Every row gives one point. The window is the flat piece filled in between its corners: a triangle in 3 columns, a solid with four corners in 4, and so on. A path goes straight from each point to the next, and from the last back to the first. After which points does the path pass through the window?
(in the rows, 128 means zero)

Window (3 x 3):
[[113 152 142]
 [157 141 149]
 [106  71 118]]
Path:
(1): [121 128 164]
(2): [ 88  96 165]
(3): [147 132 113]
(4): [160 105 115]
(5): [105 111 172]
(6): [ 83  72 138]
(7): [119 100  98]
(8): [101 125 103]
(9): [106 121 144]
(10): [138 135 178]
(11): [107 146 112]
(12): [137 173 110]
Through the window after points: 2, 10, 12

Window:
[[132 108 132 114  85 128]
 [131 132 102 149  86 142]
 [ 36 125 168 110 111  87]
 [116 138 143 132 172 167]
 [129 104  96 129 104 127]
 [146 147 146 110 160 118]]
Path:
(1): [136 167 127  97 129 136]
(2): [137 125 149 126 158 116]
(3): [ 80 111 156 136 123 102]
(4): [ 50 141 148  81  92 103]
(5): [105 141 140  93  96 140]
(6): [ 98 100 142 131 103 100]
(7): [132 122 178 160 168 126]
(8): [109 157 103  77 125 116]
(9): [104 118 121  96 145 159]
(10): [125 137 159 124 143 110]
(11): [ 83 109 141 138 104 109]
(12): [ 90 119 114  98  87 133]
(13): [ 81 128 123  73 158 159]
(14): [122 134 169 155 103  78]
(15): [138 116 135 141 130 136]
(16): [137 141  79 108 137 179]
Through the window after points: 1, 3, 5, 13

Window, 8 rows:
[[ 93  98 113 101  98 128 110 110]
 [104 108  68 102  93 143 178 216]
 [162 136 147 135 135 142 125 111]
 [115  96 157 152 123  83  76 118]
 [151 114 108 159 142  85 180 121]
 [152 169 110 136 142 139  78 100]
 [ 74 110 113 134  55 147 101 132]
 [ 94 143 164 147 164  90 127 140]]
Path:
(1): [115  84 118 163 180 127 144 115]
(2): [141 121 122 152 152 135 115 120]
(3): [122 169 142 125  98  84 119 133]
(4): [126 122 109 125  87 120 141 149]
(5): [ 86 114  73 133 172 159 135 165]
(6): [115 132 106 156 146 133  97 104]
(7): [142 144 121 114 106 124 111 123]
(8): [141 154 138 118 104  70 101 129]
(9): [128  88 100 169 157 140 161 109]
(10): [104 123 138 141 163 119 116 137]
(11): [108 152 153 141 129  88 125 132]
(12): [109 161 158 109  96 118  97 145]
Through the window after points: 4, 6, 8, 10

Window (11 x 11):
[[140 180 136 120 156 153 179 113 113  99 169]
 [161 156  77  99 147 133 130 104 106 117 134]
 [110 176 132 169 104 126 127 131  99  72 135]
 [154 130 128 124  91  97 143 105 153 175  68]
 [ 99  27 112  94 106 159 114  96 123 119 120]
 [130 148 113 155 145 109 153 149 123  79 169]
 [115 148 125 149 135 101  86  98 115 107 180]
 [107 142  86 133 123 116 140  96 146 183  75]
 [102  96 127  89 112 127 170  89 160  72  90]
 [ 81  88 123  75  93 107  90 137 136 142 131]
 [121 104 113 113 122 155 102 112 170 129  97]]
Path:
(1): [140 156  86 136 113 143 138 116 126 112 130]
(2): [113 134 122 124 141 107 130 115 122 122 120]
(3): [105 113 144 114 154 121 131 110 133 102  96]
(4): [123 124  98 124  90 121 126  94 137 103 164]
(5): [134 155 105 131 111 128 137 125 126 105 143]
(6): [110 124 124 138 145 118 128 122 108  91 131]
(7): [ 91 123 119 120 139 117 124 118 121 110 121]
(8): [140 111 120  94  50 171 128 119 143  84 178]
(9): [129 183  59  95 101 121 155  63 168 169 137]
(10): [148  81 146 122 149 141 120 160  90  89  78]
(11): [106 115 129 115 128 119 119 111 121 131  93]
(12): [121 119  97 141  83 126 153 104 188 128 145]
Through the window after points: 1, 3, 5

Window:
[[142 134 112 108 119 139 116 166 114 121 100 129  92 155]
 [156 156  85 111 106 135  87 184 147 100 122 134 155 137]
 [143 109  92 118 137 132 140 123 141 143 186 143 135 142]
 [164 172 129  99  74 101 153 145 109 142 120 126 142 141]
 [129 114 111 160 126 126 132 104  85 131  98 136 201 155]
 [101 172 137 116 103 145 159 145 114  87 135 141 116 168]
 [173 120 109 153 143  93 140  86 178 154 165 208 121 159]
 [153 164 126 130 107 113  74 129 113 146 151 115 116 151]
 [115 105 128  82 178 115 103 224 132  65 124 140 168 145]
 [ 62  78 140 124  71  84 108  89 174 218  86 121 105 120]
 [143 162  79 122  90  62 128 126 122 143 133 162 107 122]
 [137 187  88 106 119  95 115 138 125 175 107 149 140 149]
 [155 174 138 136 136 133 138 166 121 144 172 139 124  70]
 [145 153 106 128 133  93 115  97 136 147  98  95 151 117]]
Path:
(1): [150 138  85 147 115 105 121 170 144 168 137 121 147 129]
(2): [158 156 132 187 104  96 132 144 143 121 124 138 138 147]
(3): [127 146  94  54 122 116 107 130 118 167 123 146 124 126]
(4): [144 159 128  94 124 103  96 100 107 159 126 131 125 111]
(5): [135 104  82 170 111 123 140 210 168 122 138 141 154 171]
(6): [115 162 119 141 117 111 156 148 134 123 151 128 122 160]
(7): [132 147 130  92 103 150 108 137 103 104 102 146 117 147]
(8): [157 128 121  59  97 123 114 130 118 118 104 155 131 127]
(9): [121 192 107 207 151  91 121 150 133 166 148 103 143 131]
(10): [139 141 104 159 133 102 122 154 134 152 120 126 141 133]
(11): [121 141 123  93 123 128 122 123 128 115 134 148 129 137]
(12): [132 136 127  99 121 110 102 128 130 116 123 148 127 136]
Through the window after points: 6

Window:
[[104 138 149 116 113 152 116 122 189 122 100 102 132  88]
 [139 130 149 117 146 124 105 153 124 142  76 171 120  87]
 [190 169 153 166 123 107 161 123 107 115 125  75 140 118]
 [133 116 113 128 128  73 153 175 172 115 152 130 117  92]
 [147 160  89 149  83 114 133 169 145 143 132 126  87 116]
 [106 162 110 178 130 151 114 131 126 142 138 139 119 136]
 [116 121 164 102 123 131 132 151 143 135 117 118 101 158]
 [107 173 162 129 143 146 162 141 178 168 112 154 152 123]
 [144 116 117 101 192 183 153 142 141 151  97 164 115  75]
 [148 121  84 114 134 188 196 100  92 116 132 222 110  80]
 [100 148 164 126  76  89  84  86 127 186 143  77  84  90]
 [151 118 100 178  90 137 127  98 139 176 159 195  84 132]
 [145 167  78 132 138 115 119  85 134 136 109 119 117 124]
 [166 122  81 147  97 109 178 181 120 117 115  84 188  98]]
Path:
(1): [101 162 124 147 104 111 177 120 164 151  99 125 128  82]
(2): [139 107 105 146 102 118 219 121 164 136  63 170 140 120]
(3): [138 155 116 114 144 166 110 132  97 132 178 152 108  83]
(4): [146 133 132 123 130 145 120 150 143 145 149 146 107 101]
(5): [101 143 118 157 131 109 166  88 138 127  63 112 148 134]
(6): [114 159 135 152 127 140 177 154 157 137  75 172 106 109]
(7): [132 140 141 112 133 139 134 125 143 153 144 131 143 122]
(8): [132 136 142 107 124 142 116 167 145 133 138 147 150 120]
(9): [130 155 123 142 134 130 167 121 141 144  98 115 103 106]
(10): [112 139 120 145 128 125 168 132 125 150  87  90 136 111]
(11): [156 145 131 116 129 144 115 143 144 121 153 160 117 103]
(12): [149 154 127 136 143 124 116 137 148 145 176 132 116 103]
(13): [ 88 131 149 119  89 111 149 117 141 158  39 125 121 106]
(14): [101 126 106 157 108 133 161  92 139 172  75 109 123 107]
(15): [153 161 126 115 116 113 100 156 154 116 159 129 103 106]
(16): [142 139 132 129 114 126 110 138 130 152 136 121 116 121]
Through the window after points: 2, 6, 12, 14, 16

Window (14 x 14):
[[172 102  99  72 167 143  92 131 106 169 155 121 112  68]
 [122 161 128 119  96 149  91 111 110 125 110  99 107 112]
 [170 139 118 149 116 113  45 114 181 135 129 128 141 116]
 [ 77 160 109  98 100 137 118 127 127  63  72 142 176 118]
 [128 148 101 129 186 178 112 130 120 165 151 175 109 125]
 [ 92 160 114 142 123 115  94 129 103 144 118 155 126  95]
 [123  98 117 177 125 155  83 136 132 117  96 133 110 144]
 [116 138  51 101  98 140 111 106 136 103 135 172 111 159]
 [169  71 174 105 191 120 106 118  95 166 109 130 183 129]
 [ 73 100 148 114 128 128 102 102 164 167 117 176 141 119]
 [ 88 139 109 105 183 104 122 115 127 119 151 110 120 104]
 [110 122 102 123 148 122 111 163 157 144 182 133 121 148]
 [163 130  93 127 167 132  75 157 125 158 102  92  96 144]
 [145 161 116 119 140 106 110 146 157 112 136 159  94 116]]
Path:
(1): [115 143 115  94 138 140  60 116 112 113 107 151 110 141]
(2): [131 118 115 140 129 106 148 147 158 139 136 109 157  90]
(3): [160 143  77 157 170 109 149 117 171 135 130 120 107 134]
(4): [122 120 147  92 108 154  17 131 105 148 130 160 152 101]
(5): [111 126 114 112 148 143  82 133 130 133 136 136 116 122]
(6): [173 138 131 140 152 108 115 138 142 159 102 128 124 109]
(7): [146 139 130 154 159 137 158 119 147 150 111 121 138 131]
(8): [ 92 120  87 102 118 120  36 133 112 135 155 166  97 112]
(9): [110 130 113 107 161 118  82 131 121 128 136 127 130 128]
(10): [108 152 127 136 123 131 182  96 166 135 129 137  93  74]
(11): [123 152  69 126 122 150 164  95 127 122  96 151 187 104]
(12): [103 138 131 106 115 117  52 145 141  96 116 137 110 137]
(13): [126 161 129 122 139 137  46 115 121 100 167 121 127 138]
(14): [144 110  83 134 143 135 137 153 141 159  91 143 112 114]
(15): [133 125  92 109 127 129 125 132 130 142 130 131 113 117]
(16): [ 97 150 123 105 177 139  45  93 112 107 146 148 134 113]
Through the window after points: 3, 9, 11, 15

Window (14 x 14):
[[ 84 126 130 137 158 105 132 116  68  78 160 116 107 134]
 [ 86 107  95 184 183 150 121 122  81 114 154  65 124 161]
 [126 108 104 171  91 108 111 109 134 132 129 149 119  76]
 [ 79 145 111 142 143 127  82 125  91 109 105 112  94 167]
 [165 126 126 167 113 108  84 121 190 113 136 197 148 118]
 [149 129 130  71 117 100 168 168 103 144 124 128 135 165]
 [121 168  96  63 129 118 204 152 145 128 109 162 116 137]
 [154 166 135  36 111 156 195 120 105 124 128 119 131 139]
 [ 74  88 109 122 155 161 104 144  78 104 144 120 132 138]
 [143 132 157  94 128 121 181 136 137 114  72 151 131 123]
 [104 109 154 150 114 114 110 115 180 149 149 154 118 128]
 [149 115 118  89 110 126 180 112 128 121 107 175  96 168]
 [131  91 116 135 121  77  81  73 184 128 120 165 161 111]
 [120  98 116 132 189 130  91 122  96 126 153 103  90 110]]
Path:
(1): [118 126 131 109 168 120 172 119  93 183 138 190 141 148]
(2): [108 115 146  97 140 169 158 121  97 186 147 194 127 139]
(3): [135 129 104 129 121  97 112 130 156  72 117 112 129 128]
(4): [117 108 100 125 101 126 130 150 134  90 112 123  95 135]
(5): [148 132 143 113 147 112 156  74 110 173 140 183 137 129]
(6): [ 95 150 110 121 139 113 148 134 106 140 116 153 121 141]
(7): [171  84 133 133 123 153 113 128 152  71 164 102  97 107]
(8): [133 125 132 129 122 118 114 125 144 106 129 125 102 134]
(9): [108 113 106 122 149 136 135 124 115 149 126 150 136 136]
(10): [117 153 135 119 139 134 120 111 113 152 128 179 161 124]
(11): [107 108 106 136 124 118 132 134 121  88 121  97  98 154]
(12): [138 102 129 111 131 116 128 120 143 102 132  99 105 115]
(13): [ 96 175 120 131 135 118 144 112  91 152 110 200 153 165]
(14): [103 123 117 111 150 120 114 106  52 155 127 173 139 181]
(15): [128 134 120 129 135 130 158 150 203  83 129  93  95 107]
(16): [130 128 117 100 116 116 143 147 125 110 120 116 120 144]
Through the window after points: 2, 4, 16
